Each row is a point. Any point is a mix of the corners, with weights that add up to 1. It lies inside the corners' shape when no weight is negative. Is each point inside? If not, which corners have a negative weight?

Corners:
(1): [ 0.11 -0.43 -0.01]
(2): [0.38 0.01 0.77]
(3): [-0.73 -0.48  0.25]
(4): [ 0.61  0.21 -0.60]
Points:
[0.37 0.01 0.46] -> inside
[ 0.12 -0.38 -0.01] -> inside
[-0.22 -0.40  0.12] -> inside
[ 0.34 -0.02  0.65] -> inside

Corners:
(1): [ 0.40 -0.50 -0.05 -0.75 -0.04 -0.49 -0.10 -0.08  0.05]
(2): [ 0.34  0.42 -0.59 -0.13 -0.80 -0.03  0.26  0.44 -0.15]
(3): [ 0.36 -0.64 -0.74 -0.40  0.48  0.29 -0.02  0.04 -0.28]
(4): [ 0.52  0.60 -0.43 -0.65  0.57  0.10  0.57  0.50 -0.14]
(5): [-1.19  1.91 -0.49 -0.09 -0.64  0.46  0.46  0.74  0.33]
(6): [-0.07  0.25 -0.69 -0.23  0.30 -0.28  0.24  0.71  0.70]
(7): [ 0.39  0.45 -0.15  0.60  0.60  0.21 -0.27 -0.26  0.50]
(8): [ 0.19 -0.33  0.60  0.99  0.54 -0.19 -1.00  0.37 -0.15]
(9): [ 0.08 -0.39 -0.10  0.23  0.31 -0.33  0.54  0.15 -0.01]
(10): [ 0.58 -0.82  0.12 -0.53 -0.02  0.27  0.44  0.50  0.32]
Points:
[ 0.34 -0.07 -0.24 -0.25 -0.25  0.10  0.28  0.43  0.11] -> inside
[ 0.18  0.01 -0.46 -0.27  0.02  0.07  0.12  0.24 -0.05] -> inside
[ 0.20  0.18 -0.12 -0.05  0.09 -0.01  0.17  0.41  0.20] -> outside (3)
[-0.07 -0.71  0.17  0.07  0.42  0.05 -0.04  0.01  0.16] -> outside (2, 4, 6)
[ 0.26  0.10 -0.19 -0.16  0.10  0.18  0.01  0.41  0.24] -> outside (9)
[ 0.17  0.14 -0.06  0.04  0.17 -0.09  0.03  0.26  0.17] -> outside (3)
[ 0.11  0.48 -0.21 -0.09 -0.10 -0.03  0.27  0.50  0.14] -> outside (3)
[ 0.14 -0.25 -0.24 -0.35 -0.13 -0.17 -0.17  0.54  0.20] -> outside (4, 7, 9)
[-0.08  0.72 -0.31  0.06 -0.17  0.08  0.02  0.25 -0.21] -> outside (6, 10)
